Each row is a point. Before rounding, the points of a table are all equally far from one centre. They may lie mostly on one side of it. Where is the centre, to within rounding?
In the rows, 128 means zero.

Points (7 x 3):
[[125  84 201]
 [145 151 212]
 [ 97  73 160]
 [ 78  86 173]
 [ 69 114 132]
 [113 154 108]
 [ 85  81 178]]
Centre: [118 129 162]

Points, 14 rows:
[[131 166 193 110  77 140 108  47 174 188 117]
 [115  77 161 134 182 110 106  65 147  91  64]
 [125  97 174 166 112  88  88  72 112 229 104]
 [144 104 211 161  92 144 156 111 131 197  75]
 [146 139  97 120  76 137 121  77 117 174  74]
 [116 135 122 152  61 126 124 109 119 237 126]
 [141 126 205 181 109 128 144 119 114 195  54]
 [119 144 213 130  82 115 207  77 144 178 169]
 [ 97 125 122 153  91  89 153 145 145 228  89]
 [117  88 132 129  93 109 140  85 158 247 151]
 [133 145 105 128  96 100 171  48 157 227 121]
 [105  40 189 181  94 105 126  87 132 137 136]
 [ 58 158 147 146 103 117 163 141 123 171  49]
 [ 99  78 116 146 101 129 171  73 109 202  79]]
Centre: [111 141 149 155 155 131 135 100 141 153 141]

Points (25 x 20):
[[137 149 136 100  96 199 180  96 135 112 139 157 124 145 179 147 147 140
   83  17]
 [ 76  88 138  91  87 158 149 108 131  93 196 139 153  98 155  60 223 146
  122  60]
 [ 59 153 122  62  90 140 114 159 161  71 148 168 115 118 183 104 162 136
   79  57]
 [ 61 148 129  88 137 142 135 126 108  92 154 186 147 134 167 102 193 116
  136  33]
 [ 89 140 152  72 149 149 107 139 166  89 183 135 140  74 176  93 177 172
   68  51]
 [112 195 126  83  71 175 145 159 102  81 171 139 158 131 183 102 151 134
   93  45]
 [121 139 172 159 157 245 130 176 123  75 132 148 112 139 159  95 183 130
   88  79]
 [133 124 145 132 117 192 125 120 164 115 174 186 122 146 205  76 181 106
  106  31]
 [167 140 173  46 101 192 178 126 196  92 177 120 142 132 179  84 198 122
  122  26]
 [ 69 129 219  74  94 181 139 100 153 105 152 180 153 144 158 140 166  99
  130  53]
 [ 91 141 155  70 100 167 162 155 202  71 101 139 134 129 191  70 203 130
   87  46]
 [ 81 134 161  69 107 214  80 153 136 147 126 117 100  91 172  64 171 109
   97  72]
 [ 88 142 158 128 100 215 178  66 184  90 176  90 155 131 168  83 186 168
   93 101]
 [103 125 165 110 122 163 141  93 126 160 139 128 131  98 143  88 190 105
  108  17]
 [112 183 161 119 144 147 170 183 124  75 138 159  85 133 186  70 110 112
  103  94]
 [ 57 135 159  81 165 197 152 116 165  61 146 173 133  95 182  73 226 133
  130  98]
 [106 182 164 118  91 191  98 130 155  98 156 139 113  74 167 121 180 162
   92  32]
 [ 93 162 177 100  93 163 155 155 164  54 140 165 155 167 183  83 147 105
   84  48]
 [121 131 157  82  99 151 116 151 183  66 146 141 140 131 132  99 226  89
   72  52]
 [110 167 163 128  98 166 116 168 164 109 123 155 106 166 193 108 191 174
   85  36]
 [148 141 155 130 106 190 136  89 172 120 166 141 103 167 160  95 230 153
  135  24]
 [ 86 136 140  90 140 150 131 113 153 115 145 110  96  90 157 124 188 141
   70  22]
 [104 114 197  55 111 184 103 176 178  96 170 168 133 102 192 121 153  94
  117  49]
 [ 88 116 125 126 109 218 133 116 147  83 129 128  89 126 194  89 236 160
  135  50]
 [149 193  94 103 136 190 155  99 145 105 183 116  71 139 142 109 163 122
  105  49]]
Centre: [128 128 149  89 118 176 142 136 152 104 143 134 127 132 145 102 157 148
 137 107]
